Each wall is flat, endless, passes through zero and stands at right angles to its row. A trip goes straight from one point to another. List the walls that it crosses, first one first.

Walls:
(1): -0.18  +0.02
(2): -0.31  -0.36
(3): -0.07  +0.70
(4): +0.57  +0.39
Trips:
-0.40  +0.30 to -0.48  -0.37 -> 3
+0.02  +0.46 to +0.04  +0.96 -> none
+0.12  +0.54 to +0.40  +0.23 -> none
-0.82  +0.81 to +0.47  +0.55 -> 4, 1
-0.57  +0.24 to +0.49  -0.28 -> 3, 1, 4, 2

Walls:
(1): -0.52  -1.08  +0.07  -0.02  +0.12  -0.65  -0.35  -0.47  +0.66
(2): +0.29  -0.03  -0.45  -0.19  +0.32  -0.58  -0.35  +0.22  +0.19
(3): -0.15  +0.71  -0.61  -0.66  -0.85  -0.59  +0.55  +0.11  -0.03
Trips:
-0.76  +0.31  +0.01  -0.52  -0.35  -0.61  -0.77  +0.19  +0.09 to +0.96  -0.02  +0.14  -0.17  +0.81  +0.18  +0.25  +0.95  -0.23 -> 1, 3
+0.51  +0.16  +0.34  -1.03  +0.03  +0.51  +0.15  +0.07  -0.74 to +0.31  +0.12  -0.10  -0.48  +0.14  -0.03  -0.38  +0.46  -0.22 -> 2
-0.43  +0.10  -0.49  -0.51  +0.33  -1.33  +0.40  +0.21  -0.07 to -0.46  +0.12  +0.02  -0.37  +0.49  +0.36  -0.33  -0.58  +0.08 -> 3, 2
+0.41  +0.32  +0.21  +0.66  -0.85  -0.83  +0.08  +0.48  +0.52 to -0.29  -0.51  -0.45  +0.10  +0.60  -0.84  -0.60  -0.12  +0.08 -> 1, 3
-0.34  -0.03  -0.26  -0.66  -0.43  +0.06  +0.47  +0.48  +0.18 to +0.27  -0.30  +0.68  +0.20  +0.47  +0.78  +0.04  +0.01  -0.73 -> 3
+0.14  +0.16  +0.34  -0.19  +0.12  +0.04  -0.22  -0.06  +0.27 to +0.23  +0.12  +0.50  -0.02  +0.29  +0.18  +0.40  +0.02  -0.05 -> 1, 2

Walls:
(1): +0.06  -0.27  -0.76  +0.21  -0.51  -0.48  -0.70  -0.92  +0.10  -0.57  +0.08  +0.33  +0.43  +0.22  +0.65  -0.49  +0.28  -0.08  -0.07  -0.36
(2): -0.58  -0.21  -0.10  +0.53  +0.80  -0.11  +0.06  -0.74  +0.36  -0.39  +0.39  +0.39  -0.70  -0.21  -0.36  -0.30  -0.33  -0.48  -0.22  +0.37
(3): +0.24  +0.79  +0.05  -0.25  +0.57  +0.01  +0.61  +0.30  +0.36  -0.77  -0.53  -0.11  -0.17  -0.31  +0.33  +0.25  +0.04  +0.38  +0.37  -0.27
(4): -0.26  -0.53  -0.32  +0.17  +0.05  +0.10  +0.21  -0.07  +0.82  +0.14  +1.29  +0.10  +0.07  +0.29  -0.35  -0.34  +0.16  -0.35  +0.44  +0.15
Trips:
-0.42  +0.08  -0.38  +0.33  -0.74  +0.04  +0.38  -0.48  +0.11  -0.26  -0.48  +0.38  -0.30  +0.35  +0.34  -0.12  -0.30  +0.05  -0.11  -0.29 to +0.25  -0.46  -0.36  +0.82  +0.02  -0.45  +0.31  -0.09  +1.12  -0.26  +0.69  +0.70  -0.26  -0.17  +0.10  -0.31  +0.14  +0.22  +0.30  -0.25 -> 4
-0.11  +0.19  -0.07  +0.37  -0.13  -0.14  -0.04  +0.70  -0.01  +0.76  -0.10  +0.50  +0.02  +0.14  +0.16  -0.39  -0.20  -0.35  +0.54  -0.83 to -0.15  +0.40  +0.15  -0.42  +0.05  -0.51  -0.33  +0.39  -0.12  +1.14  +0.59  +0.79  -0.61  -0.31  +0.10  +0.28  +0.38  +0.28  +0.23  +0.57 -> none
+0.26  +0.01  +0.09  -0.37  +0.43  -0.36  +0.35  -0.09  -0.18  -0.49  -0.50  +0.27  -0.26  -0.51  -0.26  -0.05  -0.08  -0.28  +0.44  -0.30 to -0.12  +0.64  +0.28  -0.36  -0.54  -0.05  -0.28  +1.33  -1.09  -0.92  -0.20  +0.16  +0.02  +0.30  +0.00  -0.38  +0.12  +0.54  +0.15  +0.04 -> 2
-0.21  -0.31  -0.31  -0.30  -0.71  -0.34  +0.41  +1.23  -0.21  +0.35  -0.66  +0.69  +0.54  +0.26  -0.05  -1.04  +0.77  +0.42  +0.22  -0.68 to +0.15  +0.13  -0.74  +0.30  +0.10  -0.10  -0.17  +0.16  +0.33  +0.39  +0.50  +1.04  -0.88  -0.60  -0.33  -0.71  -0.05  +0.41  +0.41  +0.68 -> 4, 2

Walls:
(1): -0.68  +0.06  +0.22  -0.01  -0.05  -0.66  +0.30  -0.48  +0.68  +0.08  -0.06  -0.05  -0.37  +0.10  +0.64  -0.05  +0.26  -0.02  -0.33  +0.19  -0.03  +0.47  +0.10  +0.49  +0.04  +0.17  +0.77  -0.08  +0.66  -0.52  -0.07  +0.16  +0.16  -0.01  -0.86  +0.47  +0.36  +0.48  +0.38  -0.49  -0.64  +0.49  +0.16  -0.81  -0.02  -0.06  -1.03  +0.51
(2): -0.18  -0.16  -0.16  +0.48  -1.01  +0.11  +0.11  -0.21  -0.31  +0.32  -0.25  +0.50  -0.30  -0.47  +0.32  +0.51  -0.19  -0.03  -0.26  +0.31  +0.14  -1.25  +0.08  -0.45  +0.71  -0.91  -0.28  +0.21  -0.64  -0.68  +0.27  +0.09  -0.76  -0.05  -0.55  -0.17  -0.44  -0.06  +0.02  -0.29  +0.36  +0.18  -0.57  -0.18  -0.41  -0.66  -0.17  +0.53
(3): +0.37  +0.00  +0.27  -0.11  -0.07  +0.07  -0.04  -0.33  +0.09  -0.55  -0.45  +0.52  -0.62  -0.07  -0.64  -0.06  -0.41  -0.85  +0.43  -0.04  +0.21  +0.25  +0.39  -0.52  +0.00  +0.19  +0.17  +0.48  -0.37  +0.81  -0.10  +0.19  +0.56  -0.25  -0.23  +0.12  +0.51  -0.25  +1.14  +0.26  +0.48  +0.05  -0.01  +0.34  +0.16  +0.23  -0.28  -0.71
(4): -0.61  -0.30  -0.97  +0.33  -0.82  +0.56  +0.02  -0.49  -0.23  -0.37  +0.13  -0.15  +0.03  -0.29  -0.16  -0.15  -0.55  +0.33  -0.23  +0.47  -0.53  -0.56  -0.03  +0.40  +0.07  -0.18  +0.74  +0.17  -0.28  -0.46  -0.75  +0.34  -0.25  -0.25  -0.52  -0.56  -0.10  +0.06  +0.53  +0.16  -0.21  +0.27  -0.25  -0.18  -0.27  +0.07  +0.65  +0.09
Trips:
+0.06  -0.31  +0.06  +1.36  +0.41  -0.15  +0.16  -0.08  +0.18  +0.22  -0.12  -0.11  +0.20  -0.01  -0.54  -0.17  +0.19  +0.37  +0.26  +0.66  +0.41  -0.73  +0.80  -0.09  +0.29  +0.34  -0.18  -0.46  +0.34  -0.28  -0.37  +0.27  +0.59  -0.34  -0.35  -0.43  -0.40  +0.11  +0.18  +0.12  -0.80  -0.10  -0.44  +0.04  +1.13  -0.42  +0.18  -0.17 to -0.41  -0.48  -0.48  +0.05  -0.16  -0.25  -0.46  -0.27  -0.23  +0.31  -0.05  -0.39  -0.05  +0.04  -0.69  +0.01  -0.30  -0.56  +0.80  +0.55  +0.26  -0.03  -0.64  +0.31  +0.12  -0.22  -0.02  +0.34  -0.08  +0.11  +0.21  -0.28  -0.87  -0.96  -0.01  +0.29  -0.19  -0.61  -0.65  -0.36  +0.57  -0.21  +0.45  -0.83  -0.58  +0.44  -0.39  +0.08 -> 1
+0.19  -0.22  -0.68  -0.27  -0.34  +0.13  +0.31  +0.43  +0.17  -0.20  +1.13  -0.28  +0.40  -0.24  +1.22  -0.81  +0.74  +0.56  +0.55  -0.18  -0.37  +0.47  -0.44  -0.08  -0.02  +1.10  +0.11  -0.15  +0.39  +0.64  +0.08  +0.18  +0.14  +0.34  -0.08  +0.43  -0.26  +0.66  -0.02  +0.15  -0.37  -0.19  +0.09  +0.24  +0.19  -0.39  -0.31  +0.11 to -0.03  -0.65  -0.82  +0.37  +0.25  +0.79  +0.08  +0.15  +0.49  -0.96  +0.03  -0.60  -0.98  +0.04  +0.49  -0.09  -0.32  -0.31  -0.28  -0.26  +0.18  +0.34  -0.35  -0.45  +0.19  +0.20  -0.29  +0.27  -0.15  +0.42  -1.11  +0.25  +0.12  -0.46  -0.17  -0.42  +0.85  +1.10  -0.39  +0.02  +0.28  +0.66  -0.11  -0.03  +0.95  -0.26  +0.26  -0.13 -> 4, 3
-0.15  -0.18  +0.13  -0.38  +0.68  -0.91  -0.48  +0.17  +0.11  -0.17  +0.21  -0.50  -0.13  -0.01  +0.61  +0.13  -0.05  -0.61  -0.32  -0.31  -0.54  +0.12  -0.73  +0.75  -0.22  -0.44  +0.49  -0.95  +0.36  +1.10  +0.38  -0.43  +0.53  -1.05  +0.00  +0.51  +0.48  -0.55  -0.24  +0.11  -0.56  -0.63  -0.36  -0.26  +0.64  +0.36  +0.35  +0.37 to -0.22  -0.68  -0.30  +0.58  +0.83  -0.07  -0.01  +0.79  -0.25  -0.38  -0.76  -0.25  -0.55  +0.12  -0.07  -0.39  +0.50  +0.55  +0.44  +0.06  +0.48  -0.06  -0.11  +0.42  -0.48  -0.17  +0.47  +0.23  +0.16  -0.21  -0.55  +0.87  -0.54  +0.15  +0.17  -0.52  -0.18  -0.33  +0.32  -0.06  +0.80  +0.34  -0.26  -0.31  -0.70  +0.25  -0.16  -0.23 -> 4, 3, 1
-0.02  -0.28  -0.47  +0.56  +0.21  +0.22  -0.33  -0.14  +0.15  -0.23  -0.74  -0.93  +0.01  +0.48  +0.49  +0.26  +0.28  -0.14  -0.15  -0.09  +0.45  +0.11  -0.55  -0.52  +0.10  -0.15  +0.43  +0.07  -0.77  -0.18  -0.10  +0.10  -0.03  +0.62  -0.03  -0.76  -0.01  +0.37  -0.03  +0.22  -0.23  +0.39  -0.64  +0.20  +0.68  -0.30  -0.12  -0.33 to +0.40  -0.30  -0.48  -0.46  -0.57  +0.21  -0.53  -0.53  -0.32  +0.58  +0.03  +0.38  +0.16  -0.19  +0.50  +0.02  +0.56  -0.23  -0.40  -0.24  -0.17  +0.72  +0.08  +0.06  +0.33  +0.86  +0.66  +0.75  -0.14  +0.29  -0.03  +0.33  -0.59  -0.04  +0.82  -0.47  +0.21  -0.66  +0.42  -0.64  +0.69  -0.11  +0.61  -0.38  +0.11  -0.13  +0.42  -0.08 -> 3, 2
-0.24  +0.17  +0.02  +0.62  -0.38  +0.97  -0.38  +0.40  +0.13  -0.47  +0.21  -0.19  +0.07  +0.10  -0.59  +0.56  +0.11  -0.46  +0.03  -0.65  -0.03  +0.33  -0.62  -0.49  -0.44  -0.43  -0.18  -0.10  +0.73  +0.39  -0.15  -0.47  +0.54  -0.39  +0.16  -0.28  -0.10  +0.40  +0.38  +0.38  +0.32  +0.05  +0.54  -0.37  +0.38  -0.35  +0.34  +0.51 to -0.22  +0.71  +0.04  -0.18  +0.12  +0.48  -0.26  -0.11  +0.14  +0.43  -0.06  +0.27  +0.38  +0.43  +0.50  +0.04  -0.10  -0.28  -0.02  +0.13  -0.10  -0.86  +0.17  -0.17  +0.73  -0.68  -0.23  +0.46  -0.24  +0.53  +1.16  +0.34  -0.28  -0.08  -0.02  -0.36  +0.25  -0.19  -0.28  +0.35  -0.52  -0.18  +0.09  +0.48  +0.01  -0.21  -0.71  -0.32 -> 4, 2
+0.08  -0.13  +0.19  +0.40  +0.22  +0.40  +0.04  -0.26  +0.76  +0.53  -0.06  -0.69  +0.07  +0.67  -0.09  +0.22  +0.45  -0.31  +0.76  -0.91  -1.17  -0.14  -0.24  +0.32  -0.28  -0.40  +0.01  +0.24  +0.58  +0.77  +1.10  -0.43  -0.62  -0.33  -0.05  +0.37  -0.01  +0.51  +0.23  +0.21  -0.61  -0.34  -0.42  -0.55  +0.53  +0.19  -0.17  +0.34 to +0.19  -0.23  -0.77  -0.70  -0.63  -0.31  +0.06  +0.40  +0.69  -0.48  +0.14  +0.10  +0.46  +1.04  +0.48  -0.03  +0.10  -0.15  -0.33  +0.58  +0.36  +0.11  +0.17  -0.01  -0.09  +0.04  +0.07  +0.18  +0.32  -0.17  +0.40  +0.08  -0.28  +0.88  -0.15  -0.34  -0.59  -0.05  -0.74  +1.05  -0.61  +0.09  +0.31  -0.50  -0.52  +0.23  -0.34  +0.02 -> 4
+0.35  +0.31  +0.08  -0.36  +0.11  -0.19  -0.24  -0.13  -0.38  +0.08  +0.15  +0.34  -0.08  +0.30  -0.23  +0.53  +0.00  +0.41  -0.13  +0.52  -0.32  -0.74  -0.56  +0.26  -0.27  -0.37  +0.67  -0.32  -0.09  +0.64  +0.25  +0.03  -0.79  +0.82  -0.10  -1.15  -0.05  +0.51  -0.55  +0.56  +0.39  +0.00  +0.22  +0.37  -0.59  -0.54  +0.05  -0.39 to -0.54  -0.10  -0.36  -0.05  -0.62  +0.29  +0.29  -0.83  -0.25  -0.20  -0.20  -0.59  +0.44  +0.05  -0.21  -0.05  -0.19  +0.16  -0.52  -0.18  +0.15  +0.02  -0.68  +0.02  -0.77  -1.27  -0.61  +0.64  -0.61  +0.14  +0.34  -0.22  +0.11  +0.46  +0.08  +0.26  +0.46  +0.73  +0.82  -0.38  -0.64  +0.19  -0.67  -0.09  -0.38  +0.15  -0.01  +0.43 -> 1
+0.23  +0.40  +0.03  +0.27  +0.92  -0.06  +0.04  -0.14  -0.41  +0.45  +0.16  +0.63  +0.65  +0.51  -0.66  -0.44  +0.45  +0.33  -0.99  -0.30  +0.17  -0.45  +0.00  +0.61  -0.14  -0.60  +0.68  +0.15  +0.21  -0.39  -0.73  -1.25  +0.48  +0.15  +0.07  +0.23  -0.10  +0.32  +0.50  +0.63  -0.34  +0.34  -0.53  -0.58  -0.49  +0.52  +0.55  -0.42 to -0.65  -0.08  +0.22  -0.50  +0.49  +0.62  +0.12  -0.01  +0.29  +0.65  -0.34  +0.79  +0.04  -0.99  -0.17  +0.12  +0.58  -0.28  -0.53  +0.45  -0.32  -0.16  -0.68  +0.68  +0.26  -0.45  -0.63  -0.42  +0.14  -1.03  -0.26  +0.56  -0.87  -0.03  -0.31  +0.61  -0.34  +0.16  -0.18  -0.63  +0.01  -1.12  -0.19  +0.10  -0.13  +0.07  +0.22  -0.39 -> 2
+0.74  -1.17  -0.16  -0.16  -0.89  +0.26  -0.22  +0.73  +0.00  +0.52  +0.51  -0.97  +0.12  +0.57  -0.40  +0.35  -0.36  +0.15  +0.18  +0.07  -0.19  -0.42  +0.47  -0.11  +0.36  +0.43  +0.35  +0.08  +0.28  -1.02  -0.59  +0.30  -0.37  +0.14  +0.03  -0.19  -0.55  +0.20  +0.07  -0.12  +0.27  +0.54  -0.33  +0.31  -0.02  -0.31  -0.07  -0.11 to +0.17  +0.33  +0.09  +0.22  -0.14  -0.35  -0.23  -0.20  -0.21  -0.45  +0.44  +0.30  -0.03  -0.68  -0.55  -0.12  +0.16  +0.41  -0.80  -0.58  -0.68  +0.24  -0.13  +0.00  +0.21  +0.71  -0.28  +0.11  +0.14  -0.53  -0.54  -0.37  +0.51  +0.34  -0.23  -0.47  +0.02  +0.35  +0.18  +0.26  -0.27  -0.03  -0.24  -0.44  -0.53  -0.82  +0.02  +0.14 -> 1

Walls:
(1): +0.23  -0.11  +0.96  +0.15  -0.55  -0.07  +0.36  +0.48  +0.15  -0.41  +0.97  +0.39  +0.88  -0.47  +0.24  +0.36  -0.55  -0.74  -0.05  +0.95  -0.16  +0.60  +0.77  +0.51  +0.27  -0.32  +0.58  +0.24  -0.42  -0.24  -0.93  +0.14  -0.10  +0.09  -1.09  -0.39  -0.24  -0.61  -0.71  -0.36  +0.31  -0.66  -0.50  +0.25  -0.14  -0.38  -0.04  +0.91
(2): +0.36  +0.11  +0.26  +0.32  -0.63  +0.27  +0.15  +0.25  +0.13  -0.24  -0.35  +0.00  -0.47  +0.27  -0.40  -0.82  +0.14  +0.62  -0.63  +0.23  -1.20  +0.14  -0.19  -0.06  -0.60  -0.33  -0.25  -0.51  +0.28  -0.16  +0.34  +0.77  -0.18  +0.43  +0.28  +0.17  +0.22  +1.00  -0.85  -0.64  +0.59  +0.36  -0.42  +0.11  -1.03  -0.29  -1.00  -0.18
(3): -0.05  +0.15  +0.09  +0.08  -0.22  -0.63  -0.10  +0.83  +0.22  -0.16  -1.29  -0.22  +0.12  -0.42  -0.03  +0.46  -0.17  -0.25  +0.65  +0.09  -0.35  -0.67  +0.36  -0.32  -0.10  +0.19  +0.21  -0.21  +0.57  -0.69  +0.46  +0.51  -0.62  +0.05  +0.04  -0.12  -0.08  +0.41  -0.48  -0.21  +0.17  +0.79  +0.50  +0.12  -0.53  +0.94  +0.42  -0.19
(4): +0.02  -0.07  -0.21  -0.37  +0.74  -0.33  -0.26  -0.32  -0.83  +0.48  +0.61  +0.18  +0.48  +0.12  +0.09  +0.33  +0.15  -0.40  +0.38  -0.05  +0.27  +0.38  -0.41  +0.21  -0.31  +0.06  -0.16  +0.14  -0.18  +0.62  +0.37  +0.05  +1.02  +0.24  +0.44  +0.33  -0.04  -0.26  +0.15  +0.44  -0.83  -0.56  -0.32  +0.57  -0.15  -0.37  +0.18  +0.42
(5): +0.46  +0.31  +0.29  -0.21  -0.09  +0.56  -0.95  +0.67  -0.13  +0.13  +0.07  +0.17  -0.51  -0.03  +0.94  -0.38  -0.07  -0.55  +0.17  +0.68  +0.92  -0.36  +0.31  -0.69  +0.18  +0.37  +0.58  -0.71  -0.53  +0.13  +0.68  +0.35  -0.12  +0.27  +0.86  -0.53  +0.18  +0.09  +0.87  +0.59  +0.05  +0.04  -0.35  +0.28  +0.24  +0.23  -0.22  -0.46
(6): +0.17  -0.51  -0.16  -0.60  -0.30  +0.11  -0.31  +0.43  +0.10  +0.35  +0.15  -0.59  +0.11  -0.32  +0.08  -0.03  -0.40  +0.81  +0.77  +0.11  +0.51  +0.01  -0.30  -0.52  -0.12  -0.42  +0.38  +0.59  -0.08  +0.03  -0.20  +0.75  +0.05  -0.05  +0.04  -0.03  +0.82  +0.30  +0.49  +0.20  -0.54  +0.30  +0.59  -0.46  +0.25  +0.03  -0.19  -0.22
(7): -0.30  +0.02  +0.06  +0.41  +0.92  +0.25  +0.21  +0.17  -0.18  -0.59  +0.06  -0.52  -0.47  +0.24  -0.35  +0.51  -0.93  +0.00  +0.37  +0.15  +0.21  +0.44  +0.19  +0.18  +0.39  +0.51  -0.35  +0.56  +0.08  -0.05  +0.42  -0.47  -0.41  +0.09  +0.48  +0.32  -1.09  +0.53  -0.22  +0.49  +0.33  -0.59  +0.03  +0.05  -0.05  +0.05  +0.31  -0.16
(8): -0.40  -0.53  +0.47  +0.12  +0.45  +0.10  +0.37  +0.18  -0.71  -0.17  +0.04  +0.07  -0.36  +0.50  +0.38  +0.04  +0.56  +0.19  +0.94  +0.36  -0.82  -0.94  -0.37  -0.58  -0.03  -0.05  -0.74  -0.35  -0.40  -0.73  +0.40  -0.56  -0.42  +0.16  -0.52  -0.38  +0.12  +0.34  +0.21  -0.68  -0.33  +0.55  -0.61  +0.68  +0.80  -0.17  -0.57  -0.72
Trips:
+0.79  +0.21  -0.62  -0.08  +0.02  -0.05  +0.27  +0.32  -0.08  +0.10  +0.46  -0.30  -0.49  -0.38  +0.51  +0.56  +0.77  +0.93  -0.13  -0.14  -0.25  -1.09  -0.06  -0.15  -0.13  +0.01  +0.85  -0.79  +0.01  -0.15  +0.31  +0.76  -0.04  +0.57  -0.37  +0.30  -0.42  +0.10  +0.29  -0.25  +0.80  -0.71  -0.37  +0.69  +0.59  -0.13  -0.18  +0.28 to -0.08  -0.53  -0.69  +0.12  -0.06  +0.21  -0.60  +0.45  -0.01  +0.46  +0.02  +0.36  -0.18  -0.40  -0.21  -0.50  -0.75  +0.00  -0.21  +0.10  -0.88  -0.85  -0.44  +0.11  +0.40  -0.66  +0.23  -0.12  +0.52  -0.39  +0.10  -0.16  +0.40  -0.50  +0.42  +0.73  +0.81  -0.18  +0.63  -0.12  -0.41  -0.24  +0.00  -0.24  +0.12  +1.13  -0.17  +0.17 -> 6, 8
-0.23  +0.44  -0.39  -0.57  -0.22  +0.30  -0.34  +1.18  +0.50  +0.10  -0.17  +0.32  -0.02  +0.05  +0.58  -0.80  +0.26  -0.07  -0.01  -0.16  -0.17  +0.53  -0.16  +0.61  -0.37  -0.92  -0.07  -0.01  -0.09  +0.32  -0.28  -0.10  +0.90  +0.34  +0.17  -0.51  -0.34  +0.17  +0.28  +0.04  -0.44  +0.12  -0.13  +0.25  +0.36  -0.30  -0.39  +0.40 to -0.22  +0.48  -0.02  +0.19  -0.33  +0.47  -0.05  +0.78  +0.57  -0.18  -0.05  +0.18  +0.27  +0.09  -0.33  -0.68  -0.13  +0.14  -0.41  -0.15  -0.29  +0.21  +0.77  -0.70  +0.21  -0.14  +0.66  -0.63  -0.82  -0.05  -0.30  +0.27  +0.00  -0.19  +0.38  -0.64  +0.08  -0.17  -0.29  -0.04  +0.00  -0.30  -0.26  +0.02  +0.09  -0.16  -1.20  +0.16 -> 4, 6
-0.59  +0.40  +0.70  +0.10  -0.02  -0.18  -0.46  -0.18  +0.43  +1.03  -0.03  +0.50  -0.17  -0.39  -0.36  +0.44  +0.21  -0.39  -0.93  +0.19  -0.32  +0.20  +0.99  -0.36  +0.16  +0.59  -0.67  +0.22  +0.09  -0.20  +0.21  -0.51  -0.09  +0.42  +0.12  +0.26  -0.54  +0.22  -0.38  +0.14  -0.31  +0.31  -0.16  -0.84  +0.11  -0.22  -0.63  -0.02 to +0.00  -0.06  -0.23  +0.13  -0.91  +0.12  +0.28  +0.04  +0.38  +0.50  -0.51  -0.04  -0.25  -0.57  +0.04  +1.08  +0.49  -0.46  +0.16  -0.22  +0.05  -0.68  -0.42  -0.29  +0.41  +0.03  +0.56  -0.40  +0.63  +0.12  +0.21  +0.19  +0.14  -0.06  +0.10  -0.90  -0.23  +0.31  +0.20  -0.77  +0.68  +0.46  +0.85  -0.35  -0.01  +0.45  +0.34  +0.58 -> 1, 7, 5, 2, 6
-0.33  -0.31  -0.04  +0.42  -0.01  -0.07  -0.68  -0.72  -0.50  +0.37  +0.24  -0.32  -0.35  -0.30  +0.60  -0.04  -0.02  +0.46  +0.72  -0.68  +0.68  +0.27  -0.33  +0.18  -0.20  +0.32  -0.59  +0.40  -0.53  -0.02  -0.01  -0.34  +0.47  -0.17  +0.21  +0.44  +0.40  -0.47  -0.13  +0.01  +0.12  -0.15  +0.41  -0.59  +0.28  +0.30  +0.34  -0.01 to -0.14  +0.08  -0.07  +0.14  -0.28  +0.51  +0.35  -0.40  +0.32  -0.11  -0.13  -0.11  -0.04  -0.20  -0.85  -0.71  -0.40  -0.22  -0.21  +0.35  +0.04  -0.27  -0.32  -0.47  -0.01  -0.72  +0.26  -0.83  +0.07  +0.02  -0.06  -0.52  -0.13  -0.01  +0.14  +0.49  +0.36  +0.85  -0.46  -0.60  -0.16  -0.56  +0.30  +0.16  +0.12  -0.63  -0.30  +1.35 -> 7, 2, 4, 1, 6
